Each row of a before or after table is a point. One or more steps were done to the points. Then noise was added and the rows were shuffled. The steps act on columns, c1 being the first. What was done? A step turns or swaps two columns, mirrors them in a line or flattens them onto one, adds a multiple of one to another, or multiplies or shifts one. Angles are multiples of 10 degrees, from the lower column toward the higher: turns from -170 to 170, lines from 10 to 170 but not 90. Use the fewest steps. Two steps may share a column if one is a turn and the other turns, adds or multiplies; they go together, in the order done. Otherwise the lowest column goes first.

Before, 8 rows:
[[-18  51 -67]
 [ 14 -36  28]
 [ 22  49  19]
 [-23  84 -21]
 [-86 -18 -23]
 [  2  62   6]
 [ 17  40   0]
 [-65  -6   6]]
After (8 x 3):
[[ 33  20  28]
 [-47 -26 -67]
 [-79 -37 -21]
 [-40  10   0]
 [-53  15  17]
 [-62  -9   6]
 [ 17 -62   7]
 [ 33 -80 -23]]
Steps: turn c1 and c2 by 100 degrees

Before:
[[-36  14 -21  -8 -16 -18]
 [-15  17 -32   3   3 -14]
 [-21   8 -33  15   7   3]
 [-21   8 -16  33 -39 -10]
 [-12  12 -53  -9 -19  -6]
 [ -9  21  -3  13  -4  -5]
 [ -7  11  23 -23 -18  30]
 [-29  19  -9 -15  -4  11]
 [ -2  11  15   4 -17  34]
 [ 12  55  28  -5  12  44]
 [ 36  27  40 -24  24  30]
 [-32 -13  18  -1 -19  30]]
After (12 x 6):
[[  2 -19  -4  14  23  -3]
 [ -1  26 -54 -12  20  -5]
 [  1 -24 -30   9   4   2]
 [ -3 -13  -8 -19  18  11]
 [ -2  17 -20 -14  20 -19]
 [  0  57  19  -6  -2  31]
 [  5  73 -20  29  28 -11]
 [  2 -30 -33   0  10 -16]
 [  3  24  15   3  19  34]
 [ -1 -96  29  -6  40  43]
 [ -5  25  24 -21  19  29]
 [ -1 -85  37 -15  12  28]]
Steps: flatten c1 and c4 onto the line at 80 degrees; turn c2 and c5 by 120 degrees; multiply c2 by 2.5

Before, 9 rows:
[[-10  -6 -34  21   4  16  10  14  29]
 [ 37  -3  -7  23  -3 -26 -24  15 -17]
 [-19  11 -33  -2  -5   7 -26  13   4]
 [ 18  -1 -33  -4  -9  18   3 -13  -6]
 [-10   5 -44  12  18 -15  -1  -5  13]
 [ -5 -17 -31  -5   6  20 -28 -13  24]
 [-13  -1 -13 -95  32  20 -19   5  12]
 [  0   7  -2  19 -15  -8   2 -21  22]
 [ -3 -20 -25  15 -20 -44   6   8   0]]
After (9 x 9):
[[ 36 -23  -7   6  -5 -52 -24  17 -16]
 [ -2 -22 -24 -13 -20 -89   6   8   2]
 [-12  89 -12 -34  33  41 -21   5  14]
 [-11 -22 -34   0   3  32  11  17  30]
 [  1 -15  -2  12 -14 -15   3 -24  23]
 [ 18   3 -32  -4 -10  36   2 -15  -7]
 [-12 -10 -42  10  19 -30   0  -4  13]
 [-19   5 -35   8  -2  15 -26  13   5]
 [ -5  -1 -32 -19   5  41 -29 -13  22]]
Steps: turn c2 and c4 by 70 degrees; multiply c6 by 2

Before:
[[  8 -11  15  61 -15 -60 -72 -15  36  53  55 -40]
 [-44  18  31  48  34  48 -19 -17   7 -15  35  45]
 [-13  31  -4   1  46 -20  20 -25  -9 -72  70   3]
 [ -9  -9  -6 -29  -2 -47  23  62 -22   0  37   0]
 [ 22 -40 -44  42 -68 -60 -81  -5  24  21  10 -66]
 [-28   4 -53 -17  14 -39 -12 -16  24  14  22 -16]
 [ 14 -25  43  37 -10   9  13 -44  -5  47 -27 -52]
 [-72  60  58  49 -33   6 -56 -56   9 -13  26 -15]
 [-25  43  15 -15  68  -3   1  45 -22  -4   2 -24]
 [  0  42 -27  29  22 -19  39  16 -40  25  53  10]
 [  0 -19  54  -9  13   9 -44 -61 -27  66   1   2]
 [-39  17  21  19  74 -37  50  -5 -45 -17  -3  47]
 [ 31  17 -31  10 -55 -74 -19 -18  95 -14  28 -26]
 [-75 -14  46  44  -2   8 -41 -50  29  29  54 -29]]
After, 14 rows:
[[-10  -8  -7 -30  -2 -48  23  61 -22  10  37   0]
 [-39  18  21  19  74 -37  50  -2 -46 -18  -4  46]
 [ -1  41 -27  30  22 -19  39  12 -40  27  54   9]
 [ 14 -26  43  37  -8   9  13 -51  -4  38 -27 -52]
 [-76 -14  47  43   0   7 -40 -53  29  20  54 -29]
 [-28   4 -54 -17  13 -39 -12 -19  24  11  22 -17]
 [-13  32  -5   1  47 -19  20 -12  -9 -74  71   2]
 [-43  18  31  47  34  48 -19 -13   5 -17  34  44]
 [  8 -13  14  61 -15 -61 -72 -24  35  50  56 -40]
 [-72  60  58  49 -33   7 -56 -53   8 -22  27 -16]
 [  0 -19  54 -10  12   9 -44 -70 -27  55   1   1]
 [-24  43  14 -16  69  -2   2  44 -22   4   2 -24]
 [ 22 -40 -45  43 -67 -60 -81  -9  23  20   9 -66]
 [ 32  17 -32  10 -54 -74 -18 -15  95 -17  27 -26]]
Steps: turn c8 and c10 by 10 degrees

Before (13 x 20):
[[  5  26   7  20 -36 -23  28 -24 -48 -18  12 -67 -22  -1  20  26 -18  10
    3 -11]
 [ 11 -17  -6  78  13 -62 -26  47 -12   6  34  -6   3 -43  11 -25   4  34
   -7  17]
 [-34 -54   8 -12  60   7  33  -3  39  10  -7  27  40 -42  -9 -43  21 -25
   -4 -49]
 [  8 -19  81  34 -18  13  62  14 -36   2  32 -34 -42 -19 -13  18  44   7
   20  14]
 [-30  -6  41  10   2  24  10  37  37  28   7  49 -11 -12  41 -25  -3  30
   -8  -9]
 [ 42 -64 -37  22  44   2  17  17  57  -5 -58 -45 -13  -4  57 -60  23 -10
  -42 -35]
 [-38 -17  26 -28 -13 -49  35  35  28 -29  45 -38  -7  17  58  -7 -14 -37
  -46  -4]
 [-47 -43  38  33  44   6 -43 -19 -11  -1  -8 -21 -20 -90  95  -3  47 -57
  -21  38]
 [ 18 -18  -5 -48  -7  -4  21  22 -21  -2  10 -10 -41 -45  16 -34  21   6
   -1  33]
 [ -2 -15   9  -5 -31 -15  -6  35 -23   9  46 -10   0  32  73 -45  51  16
  -22  -9]
 [ 51  16  -2  57  32 -15  19  43  13 -19  19   4 -10   3 -26 -57  10  20
  -28 -51]
 [-51 -15   8   1 -12  -1   5  28  29 -17  12   3 -14  -9  38  18  32  13
  -21  -6]
 [  1  30  25  35 -18 -73  19  -5  17   4 -22 -29 -14 -28 -25  14 -22 -46
  -39 -50]]
After, 13 rows:
[[-52   4   7  -1 -12   0   5  27  29 -16  11 -14 -14  -6  37  18  33  14
  -21  -5]
 [  5 -67   7 -10 -36  30  29 -25 -48 -19  11  27 -25  -2  18  25 -17  12
    4 -11]
 [  0 -28  27  -9 -18  81  18  -6  17   4 -21  30 -15 -29 -26  14 -21 -47
  -38 -51]
 [ 42 -45 -36 -22  45   3  16  16  57  -4 -57 -64 -15  -5  59 -59  23  -8
  -43 -36]
 [ 53   5  -2 -49  33  33  19  44  13 -18  20  16 -10   3 -27 -57   9  19
  -28 -51]
 [-38 -38  26  43 -13  37  35  35  28 -29  46 -16  -6  17  59  -7 -15 -38
  -47  -4]
 [-33  26   8  10  59 -10  33  -5  41  11  -7 -54  40 -43  -8 -46  21 -24
   -5 -49]
 [ 10  -6  -7 -54  11  85 -26  48 -12   5  33 -17   4 -43  11 -25   4  35
   -7  17]
 [-47 -21  37 -34  43   8 -43 -20 -10  -2  -7 -44 -20 -90  96  -2  46 -59
  -19  40]
 [ 18 -10  -5  45  -6 -12  20  22 -21  -2  10 -19 -42 -45  16 -34  22   6
   -1  32]
 [-29  49  41 -16   2 -20  10  38  37  27   6  -7 -11 -13  41 -24  -4  30
   -8 -10]
 [ -1 -10  10   9 -31  13  -6  36 -21   9  47 -18   0  32  72 -45  51  16
  -21 -11]
 [  6 -34  83 -37 -17   2  61  15 -36   3  31 -17 -43 -20 -14  18  43   5
   20  14]]
Steps: swap c2 and c12; turn c4 and c6 by 160 degrees

Before, 10 rows:
[[ 42  20  67  15  35 -50  -8  30  -5  33  37  33  38 -31 -66  57  44  13
   27 -26  23   2 -49 -43  44 -32 -23  38 -61  39 -32  51]
 [ 17   6  14  22 -22  22  -7   9 -30 -42 -47 -27 -25  27  34 -14 -42 -23
  -56 -17 -33 -24  20  52  14  12  43   1  27   8   1  -5]
 [  2 -16  62   9   4 -37 -61  18  11  35  35  53  -9 -29 -58  34  54  21
   19 -11  40  12 -57 -13   8 -18 -63  19 -20 -25  27 -16]
 [ 31  11  13 -10 -29  27 -11 -38  22 -31 -41 -31 -27  25  53   1 -58 -14
    7  23 -22 -53  24  34  13  32  11  39   6 -44   4   5]
 [-33  12 -13  44 -27  19 -45 -42   9  -8 -56 -18 -42   6   3  32 -55 -45
  -16  23 -47 -79  39  36  -1  29  13  13  43  -9   8 -18]
 [ -3  -1  42  40 -20  60 -27 -18  19   6 -34 -38  -9   6  50  -7 -10 -35
   -7   1 -38 -86  18  19 -23   5  36  -1  22 -28  22  -1]
 [ -9  22  89 -68  12 -24  61  33 -43  33   9 -11  32 -11  22  39  -2 -38
  -33  25  48 -55  12  49  53  17  11 -18  14  26 -51  78]
 [-49  -2  -7  11 -22 -30 -38   6   0 -23 -35 -16 -34  28  12   5 -16 -29
   21  36 -35 -61 -44   2 -39 -16   1 -26 -22 -16  18 -19]
 [-42  -8  46  61  16   3 -28  15   1   7  -3  50  -6 -16 -59  26  -4  42
   55   9  11  10 -65 -35 -11   9 -62 -32 -50  -9  17   7]
 [ 32  46  57 -22  55 -34 -11  43 -26  58  23 -43  71 -19   9  40  26   5
    7 -24  16  17  -9  39  95  26  24  28  16 -13 -43  56]]
After:
[[ -8  22  87 -68  11 -24  62  31 -44  31   9 -12  31   9  22  38  -3 -12
  -34  25  49 -54  39  48  53  18 -11 -18  12  23 -52  80]
 [  4 -14  64   8   5 -38 -62  16  12  35  35  54  -8 -64 -56  35  52 -43
   18  -9  39  10 -66 -11   9 -17 -29  19 -19 -27  26 -14]
 [-31  14 -12  44 -29  20 -45 -43  11 -10 -56 -17 -44  11   3  32 -55   8
  -16  23 -46 -80  69  34  -2  29   3  13  44  -7   9 -18]
 [ 31  45  56 -22  56 -33 -12  41 -25  57  23 -41  71  27   8  41  22  -4
    8 -26  15  18 -13  41  93  25 -18  29  15 -13 -42  57]
 [ 41  21  66  15  37 -50  -8  29  -3  31  36  32  39 -24 -65  58  43 -42
   26 -26  22   2 -52 -44  45 -31 -33  37 -62  38 -31  51]
 [ 31  11  13 -10 -29  27 -11 -38  22 -32 -41 -30 -27   8  53   4 -56  13
    8  21 -22 -53  29  35  13  32  25  39   5 -46   5   6]
 [-41  -6  48  62  16   5 -29  16   1   7  -1  49  -7 -62 -60  25  -4 -38
   57  10  11   8 -87 -35 -13   9 -16 -30 -52  -9  16   5]
 [ 16   4  12  23 -24  20  -6   8 -28 -43 -46 -27 -25  45  34 -15 -41   5
  -56 -17 -33 -22  34  53  14  11  28   4  28  10   2  -3]
 [-49  -1  -5  12 -20 -30 -37   5  -1 -24 -34 -17 -35   2  12   3 -15 -62
   22  35 -35 -63 -14   3 -39 -17  29 -26 -20 -17  18 -21]
 [ -4  -1  42  38 -18  58 -25 -17  21   4 -34 -38  -7  35  49  -9 -10  -5
   -6   1 -39 -86  42  18 -25   7   5   1  21 -29  23   1]]
Steps: swap c14 and c27; multiply c23 by 1.3; turn c18 and c23 by -50 degrees
